Each row is a point. Any point is a mix of the corners, with weights that add up to 1. It lies inside the corners' shape when no weight is negative. Say inside or outside, and name the corners with a negative weight.

Corners:
(1): [-39   3 -15]
(2): [  1 -55  22]
(3): [86 -7  8]
(4): [-59  52  -5]
Points:
[12 -1 -4] -> inside
[-51  44  -5] -> inside
[59 10  2] -> outside (2)
[ 58 -22   6] -> outside (4)
[ 36 -25  12] -> inside
[  3 -46  18] -> inside
[ 2 19  1] -> inside

Corners:
(1): [-10  16 -36  20  34  26  10  15]
(2): [ 29  16  41  15  15 -86 -12  11]
(3): [ 69   0 -23 -28  -2 -73  -4  -2]
(4): [-22 -20   5  70 -79  80 -16 -50]
(5): [ -1 -10 -19  19  37 -12  39 -47]
(6): [-47  31  26 -36  45 -38  31   0]
(7): [-29 -58 -17  15   3 -32 -19 -30]
(8): [  3 -22  87  16  64 -17 -20 -34]
(9): [-80  35 -59   1 -26  28 -21 -54]
Points:
[-64  25   5  36 -37  55 -20 -39] -> outside (3, 5, 7)
[  2   7 -36 -17  20 -63   5  -7] -> outside (4, 8)
[-17  14  -6  11 -12  -7 -19 -47] -> outside (1, 6, 7)
[-29  -4  21   9  15 -24  -5 -13] -> outside (3, 5)
[-43  -9  14  20 -21  -3 -20 -34] -> outside (1, 3, 5)
[  1  -4 -32  21  -5 -21  -1 -17] -> outside (6, 8)

Corners:
(1): [ -4 -28 -15  -1  12  16 -16 -10  36  35   3  16]
(2): [-25 -20  17   3  -3  43   2 -15 -37  39 -49 -10]
(3): [-18 -20  11   3  27 -30  28  -3  32  11 -14  26]
(4): [ 17   8   4 -28  -1  16 -27 -12 -67   0   9  13]
(5): [-49 -29  13  54  22  33  25 -18  23  -7 -25  -7]
(6): [ -2   3  -6 -19 -12 -18  31 -48  -9  -1 -39  63]
(7): [ 51  18 -15 -43  -5 -77 -14  -9  44   9  30   7]
(8): [ 22 -23 -20 -18  21  28  41 -17   3   5 -31  -2]
(9): [  4 -32 -58 -21 -10  30  24  13 -95  -4 -23   6]
(10): [ 15 -48 -21  28   0  53  48   5 -16   9 -38  38]
(11): [-20  42 -15 -19   2  16  16   5  10  16 -33  10]
(12): [  3 -40  32  36  65 -71 -66 -12  88  22 -27 -15]
(13): [  5 -44   7 -14   4  20  -4   0  28 -11 -35 -10]
Points:
[  2 -12  -6  -9  12   0   5   0  10  19 -18  11] -> outside (5, 6)
[ 25 -17 -31 -23   7 -11  13  -4  20   7 -22  12] -> outside (2, 3, 4, 5)
[ -3 -16   2   0  12  -7  -3 -12   9  12 -21  17] -> outside (8)
[-11 -23  -5   5  11  17   8  -8  -3  11 -30   9] -> outside (7)
[ 16 -13 -14  -6   6   3  12 -13   2  12 -17  12] -> outside (3, 13)
[ -9   8  -3  -8   8 -21 -11 -10  -3  13  -9  12] -> outside (8, 10, 13)
[-11 -11   3   1  15  -7   1 -14   2  13 -18   9] -> outside (10, 13)
[ -4 -10  12   7  18 -21   3 -16  23  12 -20  10] -> outside (1, 9, 13)
[  0 -19 -11  -2   3   8  16 -13 -12   7 -29  22] -> inside

Corners:
(1): [  5 -26  38   6  41  -1 -27  46  -9  16 -17 -11   3  24   2  -6 -10 -14
  15   9]
(2): [  6  27  -9  13 -22  22 -14   1 -17  -4   7  26 -60 -15 -44 -14  11   6
  31  -8]
(3): [  3 -26   4  -9  34  -4  29  51   4  22   2   0   4   4 -11  17 -19 -13
  29   5]
(4): [  2  15 -11 -50 -55  10 -17 -30   2  28 -22 -20   9  25   4 -20  20  43
 -43 -87]
(5): [ 12  33 -25   9 -33 -23 -45 -42  14  14  18 -19  23  29 -29   1  13  14
 -21 -38]
(6): [-18  19 -28  17  29  -7 -30  29   2  11  -6  17 -33 -32 -28 -10 -50  10
  14  -9]
(7): [ 15 -95   0 -20  43 -53  44  76 -19  56   4 -25   0  55 -23 -15 -15   7
   8  32]
(8): [-27  53  13 -30 -65 -18 -40 -49   3  16   6 -34  -5  23  15  -9  -7   8
 -38 -27]
(9): [ 18  18 -30   6   1   3 -26 -24   2 -11 -18  31 -20  -6 -41 -13 -36 -12
   9  20]
(10): [ -3  -9 -16  19  63   5 -16  -5 -24 -13  16  -9 -34 -37 -21   9 -49 -11
  45  25]
(11): [  9  31  -5   0  -8   5 -35  -1 -15 -37 -10  20  -3 -38 -33   0 -25  33
   9  -9]
(12): [ 16   5   1  26   1  11 -18  47  20 -33  19  -4  -3  11  29   4 -28 -33
  33  -1]
(13): [-43   7  37 -16 -60  31 -55   0  56  47  50 -15 -30 -30  43 -40   6   3
 -45 -15]
(14): [-17 -47  39  -2  54 -27  -7  54  50  -3 -12 -14  27  22  -6 -32 -27  25
  48   4]
(15): [-22  -8  16  36 -21  -8 -30 -38  -9  24  24 -10 -25  -2  -8  30 -35  38
 -25 -30]
(16): [-13  54   2  -7 -47  59 -29 -10   5   0  26 -11  10  14 -22 -37  -5  17
 -14 -40]
(17): [ 10  30 -36  49  14  12   0 -18  29 -27 -24  -2  -6 -60 -34 -45 -24 -14
  -2  -9]
(18): [-27 -27  22  10  28 -19  15   5 -16 -11  13  26   7  11  25 -23  -6  13
  17  17]
(19): [ 31 -17  14 -26 -18 -34  19  16  -2  41  10  -6  43  34  31 -45 -18  -8
  21  15]
(20): [-16  38 -76  38 -31  -1 -43 -11  -3   9  -8 -43  26  22 -14  33  -3  50
  14   5]
(21): [-20 -22   6  25  20   4 -21   4 -23 -40  -5  23  11 -24 -22 -15 -30 -35
  71  18]
Points:
[ -5   5  -2   9   6   7 -12  11   4   2   3  -4  -9  -6  -7 -15 -21   7
   8  -4] -> outside (5, 21)
[ -5  -1  -3   4   3   2 -14  10   1   4   0  -5  -4  -1  -9 -11 -19   8
  12  -4] -> outside (5)
[  3 -29  37  -2  19 -15   5  38  17  22  21 -18  -3  26  13 -18 -12 -11
   8   4] -> outside (4, 6, 9, 11, 20, 21)
[ -8  35   5  -1 -25  10 -18 -18   7  18  17  -9 -16  -5  10 -21 -11  -5
 -21 -29] -> outside (7, 9, 11, 14, 20, 21)
[ -5 -10   1   8  11  -6 -10   9  -3   8   0  -1 -11  -4  -7  -6 -25   6
  11   0] -> outside (5, 16)
[ -3   3 -11   3  -9  -4 -13   5   4   7   4  -9   4   7  -7  -9 -14  13
   8  -8] -> outside (1)
[ -2  -6   1  11   5  -8 -16  15  11   8   2 -12  -4  -4  -4  -9 -19   2
  10  -6] -> outside (9, 16, 18)
[ -7   2   2  12  -4   0 -22  -3   1   6   9  -3 -12  -5 -10  -3 -20  10
   4 -10] -> inside
